Rows are points. To make a cloud, some directions were put in groups of two or more. Within a group, all points are equally far from the middle, so they leave a hole (a ring in 2 directions, a hollow ball in 3). The other directions are filled evenly. Then the cloud was stretched, turned, moved and blurred a little. Count the holes, and give their numbers of directions, smallest first.
(in the rows, 128 means zero)

Cloud (19 x 3):
[[134 198 100]
 [132  60 161]
 [150 112 117]
 [157 187  83]
 [120  94 113]
 [122 172 167]
 [185 167 156]
 [194 188 109]
 [134 203 131]
 [123  92 181]
 [ 80  93 130]
 [140 178 152]
 [155 147 140]
 [ 89  89 175]
 [128  50 162]
 [130  70 169]
 [ 87 152 106]
 [170 206 148]
 [132 164 133]]
Holes: 0

Cloud (29 x 4):
[[110  81  78 138]
 [145  96  71 149]
 [179 125 187 144]
 [149 120 133 212]
 [193  92 126 183]
 [ 66 121  88 158]
 [106 116 184 131]
 [195 156 158 126]
 [176 141 106  97]
 [142 178 130 155]
 [199 141 150 108]
 [173 172 113 181]
 [197 162 103 163]
 [193 111 110 200]
 [162 113 137  71]
 [146 159 173 127]
 [ 70 144  88 144]
 [ 72 153 117  95]
 [ 76  92 162 131]
 [ 96 133 176 107]
 [176 114 136 211]
 [188 126 111 210]
 [ 72 141  89 154]
 [106  70  92 132]
 [116 161 162 118]
 [157 174 115 180]
 [ 82 137  89  80]
 [127  75 142  78]
 [148 130 122 214]]
Holes: 2 (2, 2)

Cloud (55 x 6):
[[156 153 189  72 179 201]
 [ 94 139 155 180 172 174]
 [110 156  95 174 102 177]
 [ 99  95 201  77 140 150]
 [116 124 152 164 136 224]
 [176 109 183 128 167  63]
 [125  84 154 178 209  85]
 [130 169 138  82  67 172]
 [138 129  88  75 116 143]
 [ 69  93 138 177 160 153]
 [ 62 116 132 147 222 167]
 [132 154  80 160 145 146]
 [125  92 198 174 149 100]
 [150 188 116  94 102  91]
 [129 188 134  70 140 148]
 [ 69  89 114 113 165 114]
 [101  89  96 109 140  92]
 [140 137  68 186  86 102]
 [106  90 154  98  69 103]
 [193 119 169 119 151 104]
 [151 201 141  85 129 107]
 [148 200 176 100 122 132]
 [165 190 158 101  94 115]
 [133  89  79 139 189 111]
 [134  89 186 118  69  94]
 [ 93 179 175  78 150 151]
 [186 174 173 128 152 120]
 [194 138 161 150 123 105]
 [165  63 163 148 168 124]
 [189 109 166 152 119  92]
 [105 110 200 173 121 181]
 [161 166 172 155 155 161]
 [155  99 133  89  40 122]
 [ 84 169 189 119 107  82]
 [ 62 138 125 189 170  77]
 [110 202 162 116  45 135]
 [ 69 103 129 206 103 115]
 [147 133 150 115  90  36]
 [138 204 160  95 106 129]
 [173  74 169 157 107 111]
 [ 92 107 110 117 119  67]
 [118 136  72 143  91 185]
 [189  98 166 140 110 116]
 [172 116 119 157 184 138]
 [124 176 107 200 108 140]
 [ 68 179 111 204  79 130]
 [121 111  68 158  90  75]
 [ 85 154 103 172 100 184]
 [153 116  95 186  82 152]
 [108 174  93 108  69 162]
 [175 144 154 155 140 165]
 [178 112 158 174 167  64]
 [143 118  80 163 121 160]
 [150 107 115  67  92 140]
 [ 72 105 102 166  90  74]]
Holes: 2 (2, 2)
